Every row gives one point. Each copy is the shape, with its points in the same order, turned, moved and blurred by noise. Is it also mirrored, or only turned?
In the rows, zero is written as 128.

Shape (8 x 3)
[[ 87 157 170]
 [200 171 102]
 [213 146 126]
 [112 120 150]
 [ 89 122 162]
 [139 136  58]
 [139 133 111]
 [153  67 107]]
Copy 1 (8 x 3)
[[ 97 126 181]
 [190  73  99]
 [211 103 109]
 [119 151 141]
 [100 156 161]
 [123  98  61]
 [135 120 111]
 [152 176  74]]
Copy 1 is: mirrored
Copy 2 (8 x 3)
[[ 70 148 178]
 [185 177 116]
 [194 145 127]
 [ 92 120 143]
 [ 69 121 156]
 [119 171  69]
 [117 146 114]
 [127  88  84]]
Copy 2 is: only turned
Copy 3 (8 x 3)
[[ 54 123 158]
 [158 210 119]
 [179 186 141]
 [ 94 123 123]
 [ 69 102 133]
 [123 184  50]
 [120 160 102]
 [155 109  77]]
Copy 3 is: only turned
Copy 4 (8 x 3)
[[ 85 177 145]
 [189 158  66]
 [210 164  97]
 [111 119 136]
 [ 92 128 166]
 [137  95  57]
 [139 122 116]
 [165  66 140]]
Copy 4 is: only turned

Shape (10 x 4)
[[125 144 154  85]
 [110 123 147  80]
 [167 114 164 126]
 [166 151   9 125]
 [114 164  76 166]
 [154 144 189 142]
 [ 95 178  93 170]
 [ 88 130  76 178]
 [109 122 131 100]
 [160 121 143 125]]
Copy 1 (10 x 4)
[[166 172  96 120]
 [159 167 100  92]
 [171 150 148 144]
 [ 45 243 163 146]
 [ 60 166 112 155]
 [178 130 124 170]
 [ 65 149  88 160]
 [ 46 136 123 132]
 [134 163 107  99]
 [154 160 151 139]]
Copy 1 is: mirrored
Copy 2 (10 x 4)
[[101 153 149  94]
 [122 165 153 116]
 [115  86 157 103]
 [196 132  24  67]
 [133 125  39 131]
 [ 73  91 147 105]
 [ 90 127  38 137]
 [129 125  45 166]
 [119 155 133 126]
 [126  98 134  97]]
Copy 2 is: mirrored

Shape (11 x 8)
[[175  91 110  84 119  93  89 149]
 [177 138  92 133 191 124 138  49]
 [179 136 215 104 183  97 151  95]
 [104 153 169 172 156 160 194 105]
 [ 88  95  80 178 141  98  90  77]
 [170 170 106 158 118 100  95 225]
 [107 160 134 177 111 126 145 142]
 [127 139 119  84  79  68 118  83]
 [ 99 142  97 138 139  88 152 143]
 [174 116  72 189 164  89 163  91]
 [101 112 166 184 143 132 180 104]]
Copy 1 (11 x 8)
[[140 140 131  67  67 180 136 147]
 [177 137 118 117 176 160 228 140]
 [186 145 194 142  92 103 205 108]
 [137 105 145 191 183  96 157  93]
 [144 102  24 106 135 117 172 150]
 [ 78 182 142 153  83 166 121 210]
 [104 149 110 171 151 109 128 133]
 [140 182 108  43 119  97 135 117]
 [115 125 124 117 149 106 124 178]
 [200 145  94 153 160 170 165 187]
 [160 105 116 184 151  98 132 101]]
Copy 1 is: mirrored
Copy 2 (11 x 8)
[[168 101  94 147  80  93 127 134]
 [123 188 121 221 135  93 177 114]
 [153 147 190 146 121  60 176  46]
 [ 92 134 207 163 183 154 180  87]
 [ 83 134 107 219  77 171 137 116]
 [139  69  82 120 171 128  61 100]
 [ 96 116 136 141 158 169 140  95]
 [123 161  80 106  79 137 174 115]
 [ 73 101  98 144 131 134 167 111]
 [124 127  83 227 165 137 193 100]
 [ 93 102 193 177 148 171 189  83]]
Copy 2 is: mirrored
Copy 3 (11 x 8)
[[ 66  87 151 104 163  81 119 105]
 [169  66 157 180 134 118 169 144]
 [107  67 183  95  90 126 231 151]
 [153 145 115 114  90 187 192 172]
 [184  83  90 116 105 102  81 124]
 [ 67 171 196  95 142  95  76 179]
 [119 155 120 116  85 152 116 162]
 [ 69  83 115 156  77  86 128  91]
 [115 145 104 121 106  88 129 158]
 [151  73 124 167 141 113 120 202]
 [144 112  88  87  87 168 163 173]]
Copy 3 is: mirrored

Shape (13 x 9)
[[103 136 151  80 122 116 127 249 150]
 [104 121 143 161 121  95 132 104 157]
 [197 144 151 150 198 145 133 115 153]
 [103 126 153 123 125 140 132 206 151]
 [102 136 138 143 122 120 120  99 104]
 [103 169 133 152 119  38 143 135 135]
 [168 156 131 142 117 152 124 131 145]
 [ 94 157 148 159 122 148 106 133 130]
 [145 161 146 146 162 124 151 103 134]
 [106 130  77 148 166 143 114 137 129]
 [151 154 150  50 129 119 122 103 154]
 [168 147 155 154 131 102 100 108 116]
 [115 125 140 153 108 129 147 123 111]]
Copy 1 (13 x 9)
[[ 78  84  45 155 157 158  33 133  93]
 [123  99 171 134 113 113 113 123 107]
 [ 79 197 160 145  97 155 127 168 118]
 [116 110  86 159 135 143  52 135  86]
 [141 113 134 122  93 127 121 100 135]
 [ 64  67 129 125 115  75 119 124 124]
 [128 154 123 150 114 137  97 175 151]
 [133 127 119 162  83 112  80 115 127]
 [ 90 141 145 140  76 132 144 148 121]
 [134 149 114 182 144 123 135  97 122]
 [ 91  98 135 139 109 213 111 150 174]
 [ 88 155 147 107 103 110  97 132 166]
 [146 119 115 111 100 123 111 122 113]]
Copy 1 is: only turned
Copy 2 (13 x 9)
[[206 121 138 168  54 142 104 217 105]
 [114  98 143 144 128 128  88 122 171]
 [139 138 152 113 158 166 200 139 166]
 [168 136 120 162  73 149 103 182 139]
 [102 115 135 166 139 149 103 115 114]
 [147  45 165 197 129 113  98 122 136]
 [159 159 131 144 132 136 150 102 135]
 [135 137 124 191 132 159 101 130 140]
 [114 128 154 152 156 129 158 131 146]
 [136 119  92 136 173 147 111 164 129]
 [136 147 211 125 127 118 130 144  95]
 [141 100 160 149 133 170 151  91 127]
 [114 116 116 163 111 129 106 120 133]]
Copy 2 is: only turned
Copy 3 (13 x 9)
[[122  98 115 111 210  58 129 218  95]
 [107 140 139 149 120 125 139 132 162]
 [150 129  24 146 128 150 133 133 152]
 [108 132 120 135 185 107 139 194 106]
 [139 126 148 129 117 156 128 117 123]
 [123 100 148 168  96  71 107 131 150]
 [110 147  69 123 114 133 123 145  97]
 [110 129 130 158 128 168 107 158 104]
 [160 145  86 150 110 136 123 128 144]
 [110 117 107 133 179 156  91  95 122]
 [157 148  94  54 104 110 104 157 141]
 [135  93  87 128  83 136 133 123 134]
 [128 137 134 142 126 135 144 119 112]]
Copy 3 is: only turned

Shape (15 x 11)
[[170 172  70 133 127 106 115 144  82 136 178]
 [ 95  99 187 167 138 186 144 124 173 134 128]
 [133 112 176 141 149  95 125 179 113 170  83]
 [112 183 128 160 107  98 154 224  65 159 147]
 [ 56 122 200 100 114 142 154  88 188 143 181]
 [159 154  71  92 135  90 136 112  43 133 145]
 [ 85  73 142 141 108 159 107 152 132 188  71]
 [159 158  75  94 112  85 117 115 117  69 126]
 [162 147  78 133 111  86 172  94  63 102 131]
 [112  60  97 102  86 123 129  96  93  53 142]
 [ 72 129 182 115  66 176 162 121 193 151 132]
 [ 84  86  63  81 124 165 165  88 102  49  79]
 [112 103  73  76 152 121 142 105 122  75 150]
 [152 174 138 109 119 134 112 153  45 120 130]
 [148  65 111  78 112 160 172 140 121 108 112]]
Copy 1 (15 x 11)
[[200 105  80 136 135  90 180 197  87  97 163]
 [107 130 154 117 135 200 138 108 159 124 144]
 [105  58 122  98 134 147 106 128  70 103 118]
 [205  96 117  47 135 147 160 151  33  87 124]
 [127 171 200  73 173 113 146  81 194 133 147]
 [201 121  80 168 173  78 124 161  81 107 140]
 [ 89 123  76  96 116 163 104  80 105 148 130]
 [192 112 102 188 121  62 149 133 107  64 123]
 [227  96 108 189 155 112 150 159  82 126 107]
 [176 120  90 201 163 106 163  47 128 111 167]
 [161 147 166  68 107 161 140  72 195 143 132]
 [189 171  68 218 169 153 112  44 138  91 128]
 [173 140  89 190 181 113 149 112 143  70 131]
 [200  99 114 132 125 120  98 149  56  89 176]
 [188  79  77 166 169 150 104  75 170 102 143]]
Copy 1 is: only turned
Copy 2 (15 x 11)
[[142 122  61 158 159 144  90 153 131 107 193]
 [195  91 180 141  76 153 154  98 179 115  86]
 [129 142 174 156 127 163  98 168 182 169  98]
 [148 157 154 186 105 132  53 205 135 101 168]
 [158 108 175  75  57 155  96  48 182  77 103]
 [127 140  78 126 189 175  74 146  87 118 157]
 [136 131 156 133  57 147 150 150 134 189  70]
 [150 165  57 129 194 115  96 107 138 109 123]
 [160 135 102 151 200 140  78 111  74 119 150]
 [142 118 117  72 176  94 148 107  88  93  95]
 [207 132 165  92  36 127 100  76 161 125  94]
 [180 180 109 102 167 147 179  85  58  93  67]
 [135 158  96  97 170 151 157  86 120  79 127]
 [172 126  89 132 154 168  66 191 129 107 120]
 [187 160 147  77 154 148 168 124 116 145 124]]
Copy 2 is: only turned

Shape (17 x 12)
[[150 148 103 122 113 155 125 145 118 131 121  86]
 [121 108 127 112 102 121 124 122 187 103 157  98]
 [ 99  91 121 118 133 156 119 114 166  96 118 120]
 [ 92 100 144 143 104 134 129 147 143 131 118  84]
 [ 74  94  93 138 123  59 164 107 120 102 146 141]
 [131  91 119  16 101 155 154 142 117 136  37  94]
 [131  90 142 133  98 102 179 135 140 103 108 104]
 [ 94 161 128 135 100 156 151 134 128 104 132  99]
 [151 115 145 139 212 128 239 143 146 218 146 113]
 [148 120 147 115 137 136 142 145 126  93 130  81]
 [119 144 150 120 124 131 124 137 105 115 142  83]
 [140 102 135 141 105 153 133 126 111 107 155 118]
 [110 138 139 110 103 152 139 143 132 137  88 101]
 [142 132 132 104 151 139 117 139  98 168 150 161]
 [136 161 115 133 155 108 123 150 128 108 146 202]
 [148 190 136 121 102 148 114 101 112 112  69  89]
 [119 113  90 126 140 116 115 145 111 126 128 120]]
Copy 1 (17 x 12)
[[109 131 113 161 139 139 178 106 118 102 139  96]
 [139 126 113  99 194 121 113 139 136  91 119 104]
 [126  90 121 132 164 153 102 122 151  99 122 144]
 [131 110 133 144 190 142 141 152 147 143 125 106]
 [123  83  64 117 176  88  92 132  90 176 133 136]
 [104  83  94 107 146 194 208 101 120 118  32 128]
 [157  96 128 106 185 110 161 149 108 135 105 143]
 [ 90 104 160 124 147 107 143 128 123 123 145 105]
 [115 196 137 114 235 171 170  58  78 173 170 195]
 [125 124 144 119 163 156 162 158  95  99 137 120]
 [114 132 138 126 143 150 153 152 107 137 158  94]
 [150 113 120 110 140 133 152 136 140 125 176 122]
 [109 122 145 142 143 148 170 121 137 138  98 117]
 [113 172  86 115 115 158 151 107 127 149 161 135]
 [108 178  96 128  97  95 105 131 108 130 146 175]
 [135 123 166 164  93 139 160 109  85 107 101  81]
 [111 125  78 152 148 137 140 129 113 125 147 135]]
Copy 1 is: only turned
Copy 2 (17 x 12)
[[146 133 119 130  91 177 112 132 115  80 115 110]
 [ 94  81 126 111  80 175 124 157 150 124 116 157]
 [110  87 104  97 124 193 128 114 133 141 106 146]
 [118  97 129 123 139 162 127 149 137  86  81 145]
 [ 87  93  65 118 138  90 102 163 129 140 125 143]
 [155 123 102  44  95 197  98 148 123 125  32  46]
 [117 104  93  79 118 142 150 174 140  88 105 127]
 [ 86 111 125 120 105 155 132 115  92  80 123 123]
 [142 176 101 158 141 184 190 247  77 160 135 107]
 [127 120 121  79 102 176 109 160 120  93 130 143]
 [122 128 150 111 119 151 105 143  97  89 126 134]
 [152  80 133 111 108 150 130 139 116  91 146 137]
 [115 131 136  96 106 167 132 125 117 100  77 101]
 [168 124 149 143  99 135 108 139  80 157 123 117]
 [143 150 118 131  76  90 128 115 101 162 138 166]
 [119 164 152  95  91 163 113  91 153  80 134  95]
 [153 115 105 130 116 146  93 140 119 126 111 144]]
Copy 2 is: only turned
Copy 3 (17 x 12)
[[169 134 118 112 134 157  80 121 128 109 131 116]
 [113 131  86 147 164 154 126  90 161 139 139 133]
 [116 114 115 130 145 164 122  77 153 127  76 142]
 [114 106 119 152 113 170 105 121 151 107 135 133]
 [100  90 104  81 131 139 182 166 160 170 126 146]
 [178 109 127  80  65 206 114  43 167 127 108  56]
 [139 112 147 142 114 177 160 135 167 149 145 113]
 [132 160 120 131 125 156 131 134 120  86 114 126]
 [ 83 201 207 108  83 164  49 162 172 210 126 130]
 [143 131 160 113 152 159 108  99 147 112 150 120]
 [125 131 137 109 130 142 107 116 117  90 157 126]
 [151 132 132 136 133 151 132 107 118 129 147 166]
 [142 133 127 131  90 161 106 112 138  99 114  93]
 [152 145 141  86  88  93  83 100 130 149 128 161]
 [161 153 142  92 127  54 128 140 158 140 104 153]
 [168 131 139 125 135 137 110 107  82  96 105  57]
 [150  98 118  91 130 131 100 136 140 142 124 135]]
Copy 3 is: only turned
Copy 4 (17 x 12)
[[143 113  88 109  96 144  85 134 130 142 135  96]
 [119 109 174 111  86 143 108  81 130 120 125 112]
 [118 107 161 115 105 159 112 128 117  96 113 147]
 [118  75 149 137 116 158 107 134 125 138 144 103]
 [ 81  98 131 110 172 106 149  66  86 116 138 139]
 [162  68 132 106 156 120   7 154 119  87  56  96]
 [120  57 131 125 124 104 117  95 132  89 138  99]
 [105 103 121  97  87 136 118 153  89 138 136  89]
 [168  79 104  63 191 138 201 119 213 142  96  45]
 [168  98 131  92 110 134 106 123 124 108 159 101]
 [155 103 131 106 113 134 113 131  95 153 158  97]
 [141  98 125 105  91 109 123 128 134 138 142 146]
 [125  92 125 132 117 135  87 158 120 126 115  81]
 [156 145 117 110 155 103 121 151 153 169 119 126]
 [109 192 118 112 150  88 145 136 147 115 151 123]
 [164 133  82 146  73 126  89 157  84 117 111  69]
 [121 127 103 119 153 142 106 120 130 135 141 137]]
Copy 4 is: only turned

Shape (15 x 12)
[[191 166 173 166 115 128 145 172 179 134 164  93]
 [184 119 124 143 129  87  83 123 196 139 189 108]
 [ 87 115  74 105 119 121 183 160  75 133 121 203]
 [133  90 109 153 106 155 162 108 118 117 122 205]
 [219 194 155  97 104 156  59 123 115 101 132 107]
 [147 201 153 140 146 138  89 122 142  82 200 129]
 [131  88 161 164 183  97 104 170 124 173 142 181]
 [136 146 148 145  99 127  73 171 184 191 183 117]
 [141 135 120  38 136 142 189  97  77  84 125 132]
 [ 86 152 120  97 111 116 176  76  76  75  53 134]
 [ 86  59 108 117 134 136 155 191 125  82 103 178]
 [131 101 201 139 101 146 100 138 168 151 196 117]
 [101 125  90  95 166 197 191 100 106 116  81 137]
 [ 90  89  84 137 144 136 123 153 114 116 117 156]
 [ 99  85  78 134 128 150 182 123  26  97 112 126]]
Copy 1 (15 x 12)
[[102  86 184 148  43 123 167 174 112 114 146 119]
 [ 93  80 160 112 112 145 131 171 121 110 210  84]
 [134 165 131  48 165  62 124 154  47 161  68 139]
 [136 155 125 127 139  96 125 146  50 208 117 113]
 [195 115 115 170  82 111 135 188 157  66 153 101]
 [162 105 171 126 118 147 201 180 164 123 134  91]
 [133 123 221 113 168 118 112 172  66 151 168 169]
 [ 77  97 150 111 108 142 153 203 135 112 178 173]
 [183 120 128  89 113  67  94 107 130 131  43  86]
 [164 212 120 107 130  88 127  57 106 125  62 110]
 [135 157 146  69 133 153  94 153  13 149  71 133]
 [114  61 149 127  96 167 137 151 128 151 161 173]
 [120 185 134 136 145  85  79 130 116 164  26  99]
 [112 158 141 104 176 136 109 161  56 137 102 121]
 [138 128 120 123 186  71 122  99  40 131  28 113]]
Copy 1 is: mirrored
Copy 2 (15 x 12)
[[102  82 221  94 179 189 136  90 136 160  99 126]
 [106  73 197 106 115 109 105  97 194 138 100 120]
 [103 116  74 192 153 106 203 120  88 141 162 121]
 [106  84  66 160 144 144 154  81 117  86 154 142]
 [118 118 174  54 129 171 102  93 147 227 180 177]
 [112 126 191 156 143 177  65  91 153 193 164 129]
 [169  84 144 176 174  95 135  55 124 135  88 157]
 [126  31 214 143 124 145 116 116 118 182  95 149]
 [139 162  94 109 130 144 187 114 140 167 218  82]
 [122 217  77 138 103 156 197 125 102 122 181 135]
 [144 103 113 155 187  87 167 150  70  90 173 143]
 [171  51 201 124 123 179 125  88 113 125 123 104]
 [156 147  40 132 158 164 169 168 128 143 163 105]
 [125 105  95 150 152  98 136 149  83 116 132 130]
 [108 156  44 120 140 116 160  90  55 129 157  84]]
Copy 2 is: mirrored
Copy 3 (15 x 12)
[[141 219 148 146  84 178 136 114 166 133 134 137]
 [126 202 154 154 149 113 124 111 171 124 151  64]
 [120  52 110 105 115  88 146  98  72 137 189 187]
 [102  82 133 118 133 163 118  84  74 156 196 124]
 [158 166 135 175  80 145  19  92 135  85 107  97]
 [146 198  83 199 134 148  96  97 113  89 134 128]
 [ 63 168 156  85 177 116 125 134 102 119 138 157]
 [114 181 136 166 130 124 116 186 169 153 129 118]
 [218  82 113 100 100 131 117  72  64  78 152 130]
 [157  38 125 145  80 136 150  42  38 102 100 128]
 [134  58 158 112 187 140 147  76 115 141 166 194]
 [144 179 161 164 158 183 126 182 127 122 146 108]
 [166  47  66  73 117 168 133  72  84 125 123 128]
 [102  67 117 120 167 122 141  95 123 120 148 147]
 [120  24 109 101 106 156 157  80  91  53 179 153]]
Copy 3 is: mirrored

Shape (17 x 12)
[[107 159 111 117 113 104 121  75 158 117 108 108]
 [180  87 195 170 139 136 121 148 151 142  65 104]
 [103  77 112 134  92 125 169 103  95  92 139 129]
 [128 198 115 105 156 173 155  76 113 160 131 186]
 [114 147  80 108 131 181  99  91 138 125 151  99]
 [139 137 155 157 151 129 175 117 196 186 110 168]
 [161 153 102 103 154 137 161  45 126 150 117 122]
 [123 134 118 112  54 116 139 112  96 124 155  73]
 [127 121  83 122  68 100 129 117 115  85 127 134]
 [180 140 138 123 158 171 209  81 182 145 125 196]
 [131 174 133 139 199 149 213 116 166 137 100 149]
 [ 92  70 139 190 136  67 166 125 111 136 162 174]
 [ 89 110 172 183  99 108 138 118 107  90 178 142]
 [104  64 149 104 108  86 158 146 116 111 167 139]
 [180 131 148 183 168 174 156 175 142 179  91 141]
 [121 159  94 127 132 154 203  41 178 160 116 143]
 [119  95 184 154 129 144 159 133 158 168  51 146]]
Copy 1 (17 x 12)
[[ 86 160 143 100 145 136 137 104 100 107  84 155]
 [105  82 120  98 145 195 158 207 136 119 159 150]
 [131 138 121  96 136  57 146 138 126 116 133  95]
 [ 83 126 121  66  58 128 128  47 113 151 144 181]
 [123 137 120 103  94 149 115  68 136 127  67 112]
 [ 77 160 133  81 114 171 141 129 163 119 194 199]
 [106 122 107  44 141 131 127  69 123 145 111 173]
 [150 156 102 134 155 110 180 103  86 138 105 105]
 [ 92 133 116 143 144  71 164 110 119 112  94 119]
 [ 75 129 119  23  83 129 171  97 186 130 167 201]
 [ 80 156 132  48  83 134 120 140 157 170 141 218]
 [110 145 182 122 156  69 114 143 151 125 213 125]
 [115 142 201 119 120  92 165 146 112 137 163  85]
 [170 134 156 131 135  68 157 147 136  93 155 144]
 [ 90 105  91 105  91 189 134 170 175 170 187 168]
 [ 72 191 106  21 118 129 133  74 144 128 133 171]
 [ 88 133 103  81 114 165 131 190 119  88 193 168]]
Copy 1 is: mirrored
Copy 2 (17 x 12)
[[140 150 118 116 140 130 137 113  87  63 115 115]
 [106 137 105 153 183 113  38 187 160 101  98 174]
 [128  82 102  70 105 103 113 110 115 145 117 126]
 [137 179 168 148 127 159 146  72  92 152 163 163]
 [143 130 160  78 170 169 116  56 111  89 125 126]
 [135 212 116 184 133  97  90 102 151 124 121 143]
 [155 183 130 105 129 166 115 119  99 121 178 124]
 [132  92 120  65 150 128 178 129 152  97 127 122]
 [118  91 105  93  91 146 139 113 124  91  99 120]
 [170 219  96 153 103 145  92  88 127 171 142 179]
 [183 209 172 153 113 113  96 122  99 151 112 164]
 [131  87 105 168  95  39  93 109 134 150 135  94]
 [149  58 102 140 139  64 133 100 119 117 119 146]
 [136  81  92 127 139  93 129 119 148 167  80  86]
 [122 167 175 169 142 120  53 134 187 130 117 193]
 [154 228 120  96 102 123 118  79 101 111 152 142]
 [ 81 182 119 151 164  80  69 146 131 139  91 166]]
Copy 2 is: only turned
Copy 3 (17 x 12)
[[155 128 132  95 181 132  99 155 157 158 123 102]
 [114  65 120 111 160 146 148  98 141  24 125 133]
 [135 113 143 111 131 108 149  79 151 183 116 176]
 [184  99 135  71  65 149 134 196 154 159 122 102]
 [156 142 134 160 133 139 141 160 192 161 101  94]
 [124  54 118  94 123 122 121 206 119  95 150 142]
 [193  78 105 102 121 179 115 155 143 166 112 112]
 [129 161 129 104 174 176 149 116 176 176 110 174]
 [112 144 157 108 147 140 105  93 173 180 148 144]
 [148   7 128  85  74 132 113 186 163 126 131 144]
 [140  56  61  69  90 106 133 181 143 125 155 106]
 [111 125 120 117 107  87 113 106  69 128 136 209]
 [118 164 131  94 126  76 119 107 148 117  93 206]
 [ 63 114 130 117 129 125 136  95 113 159  88 188]
 [121  75  99 113  90 151 174 152 143  41 176 132]
 [182  52 118  95 135 125 120 201 159 177 152 137]
 [124  58 151  85 160 109 178 133 115  69 151 128]]
Copy 3 is: only turned
Copy 4 (17 x 12)
[[160  94 148 115 179 136 147 148 152 134 164  84]
 [181 162 123 186 132  54 125 114 191  69 117 132]
 [116 111  66 143 130 150 168 131 150 116 110  58]
 [132 163 128 111 152 166 184 124 117 136 221 155]
 [142  67  99  91 149 124 131 162 127 114 196 126]
 [126 147 184 188 148 144 141  90 180 112 156 165]
 [150 131 105 114 208 156 180 143 163 114 185 152]
 [141  73  81 138 171  97 165 129 108 159 131  62]
 [122 117  98  86 155 117 131 116 145 149 118  54]
 [133 165 128 151 178 190 153  58 162  83 180 179]
 [102 155 179 146 170 157 185 117 147  58 174 155]
 [ 85 165 118 202 120 169 138 155 162 150  86  82]
 [126 140 105 200 115 154 120 140 110 126 127  41]
 [130 118 106 159 115 152 155 129 115 134  58  92]
 [105 176 133 171 129  66 146 100 170  75 165 184]
 [122 100 141 137 191 189 184 100 181 112 202 134]
 [162 159 161 183 104 104 172  97 204  89 137 125]]
Copy 4 is: only turned
